Each row of a before or after table is a point. One or more steps were done to the points. Then noise was added and the rows were shuffled. The steps act on how far a point lies along the listed directions, d1 being the first. What was done? A step turns or swaps two directions, mirrors them in a line or flattens them onto one, adds a multiple of one to another, or multiplies one. Angles are multiples of 10 degrees, from the lower direction toward the higher: turns from -170 to 170, lines from 10 to 170 but not 90. Use the fewest steps. Two steps may share a direction if one is a turn and the other turns, adds or multiplies; they go together, in the order done. Otherwise the lowest direction goes first.

Directions:
(1): [  5 -41 -48]
(2): [-61 -17   8]
(3): [-18  46 -41]
Before (13 x 3)
[[ 39  32  27]
 [ 18  51  -6]
 [ 35 -38   0]
 [ 14  11  -8]
 [-16  35 -32]
 [ 31  14  -3]
 [-77 -63  -2]
 [-95 -50  18]
 [-61 -61  11]
 [  3  51 -35]
 [ 10  46  -6]
 [-17 -41 -30]
 [ 14  45 -50]]
After (13 x 3)
[[ 11  12 -15]
 [-11  58 -35]
 [  1  54   3]
 [-29 -39  11]
 [ 16  38  49]
 [-19 -56  -2]
 [-31 -58 -30]
 [-11  54  -1]
 [ 20 -54 -12]
 [ 15  -1  -7]
 [  0 -59 -53]
 [  0  34 -30]
 [ -5  35 -53]]
Steps: multiply d1 by 1.6; multiply d2 by 0.4

Directions:
(1): [-16  44 -61 -35   7 -30]
(2): [ 20 -26 -53  57  33   0]
(3): [-21 -58   8 -33  37 -44]
(4): [ 82  -8  -5 -35  -3  -6]
Before (9 x 6)
[[ 15   5 -42 -10  47 -40]
 [-26  -1   5  15  -1  14]
 [  6  47 -42 -26 -19  15]
 [ 24  17 -14 -13  13   3]
 [-21  27 -34  43 -25   5]
 [-24 -14  19  -1  14   0]
 [ 31  -7 -15  -5  -9   0]
 [  0 -44  29 -54  17 -48]
 [-93  46 -41  80  11  18]]
After (9 x 6)
[[  0  24 -84 -78  14 -41]
 [-45  57 -70  -4  37 -43]
 [ -1  10  24  19  -6  28]
 [ 58  15 -45 -11 -18 -20]
 [-79  14  22  28  -7   1]
 [ 21   3  10  12 -15  23]
 [-13   5 -23 -26  29 -20]
 [-10 -27  -9  -9  10 -17]
 [ 96  82 -76   4 -21  14]]
Steps: multiply d1 by 2; multiply d2 by 0.7; turn d3 and d4 by -110 degrees

Directions:
(1): [ 31  -8 -30 -35  64  52  16 -26]
(2): [ 43  -9  36  26 -39  49  54  11]
Before (12 x 8)
[[ -1  -5  28  63 -95 -34  15  34]
 [ 45  -1  29   8 -36  50  42  11]
 [-16   1  45  38 -63   6  32  19]
 [-16   3  12  21 -22 -38 -31  14]
 [-14  19  -5  13 -21 -50 -38 -11]
 [-28  -5 -27 -40  28  19 -15   0]
 [ 12 -15 -16 -14  27   8   0 -16]
 [  6  -3  35  33 -67  -3  26  14]
 [-11   3  31  52 -94 -30   2  20]
 [ 52  18  27  11 -29  44  39   5]
 [ 52   0  26   3 -17  67  50  21]
 [  4  -5   1 -14  10  -5  -1   2]]
After (12 x 8)
[[-15  -9  -7   2  -1 -32 -21  -4]
 [ 37   7 -24 -15  33  27   2 -36]
 [ 13   7  42  27 -71   0  17  27]
 [ 35  -9  -7  -6  31  38   7  -8]
 [ 17  -7  32  19 -27  56  58   3]
 [ 69 -22   1  24 -20  72  68   0]
 [ 19  26  39  29 -63  -5  14  20]
 [ 61 -15   5  12 -18  78  57 -15]
 [ 37 -11  23  17 -35  42  49  -1]
 [-46   0 -20 -30   8  -8 -29  10]
 [  0  13  46  33 -73 -14   9  46]
 [ -1  -4   3 -10   5 -12  -5   5]]
Steps: mirror d1 and d2 in the line at 110 degrees
